Each point is reached from the start by the listed moves, each made 0, 1 or 2 times, or once backwards (-1), plus a little noise. Say if it took an odd or an even number of moves. Then give how often each move was made.

Moves:
(1): [-33  18]
(2): [-25 -44]
Start: [ 4 11]
Points:
[ 4 11] -> even (0, 0)
[-11 -95] -> odd (-1, 2)
[38 -8] -> odd (-1, 0)

Moves:
(1): [-13   9  23   0  -9   7 -14  24   1  11  12  19  26]
(2): [-14  -4 -23  15  -2  12  -1 -10 -33 -19  20   7   9]
(3): [  3  28  -1  -9 -20  -3   6  16  10 -16   0   8  -8]
(4): [-16  -2 -16  -8   4 -18  12  16   9  -3  -9  -7 -18]
(5): [ -9  -2 -13   2   8   9 -12   5 -27   3   2  30   2]
(6): [-14 -41   4 -13   8  -1 -19   9  -8 -16 -24  -4  17]
(7): [ 10   6  11  -2  10   7 -15  10  13  -9  -7  -5  15]
(8): [-24   7  21  -4   4 -15  -4   7  -3  20  16  22  -8]
(9): [ -7  -4  -5  -6  -1 -13 -14  -3  -8   2   9   2   1]
(10): [ 12  15  10  20  -4  14  -5 -16   1   2 -15  -1  21]
(11): [ 21 -24  26  12   6  -1 -12  13   9  13 -13 -16 -10]
Start: [  1   4   2  -4  23   2  14   5  -2 -13   3   2  -1]
Points:
[-76  53  10 -20   2 -16   9  48   9 -26 -28  47  40] -> odd (1, 0, 1, 2, 0, 1, 0, 1, 0, 2, -1)
[ -72  -14  -24   -6    8   54  -75   16 -121  -69    6  112  114] -> odd (1, 1, 1, -1, 2, 2, 0, 0, 1, 1, -1)
[  9  62  -4  54 -26  38  18 105 -28 -14  -1  59 -14] -> even (2, 1, 2, 2, 2, -1, -1, -1, -1, 1, 2)
[-37 -37 -75 -17  20 -43  18 -30 -67 -31  53   2 -49] -> even (-1, 1, 0, 0, 0, 0, -1, 0, 2, -1, 0)
[ -56   39 -111   23   53   50   -3   25  -82  -59   49   59   48] -> odd (1, 2, -1, 2, 2, -1, 2, -1, 0, 0, -1)
[ 25  43   8  35 -13 -27  22  11  -6 -35  50 -23 -68] -> odd (-1, 2, 2, 0, -1, -1, 0, 1, 1, 0, 2)
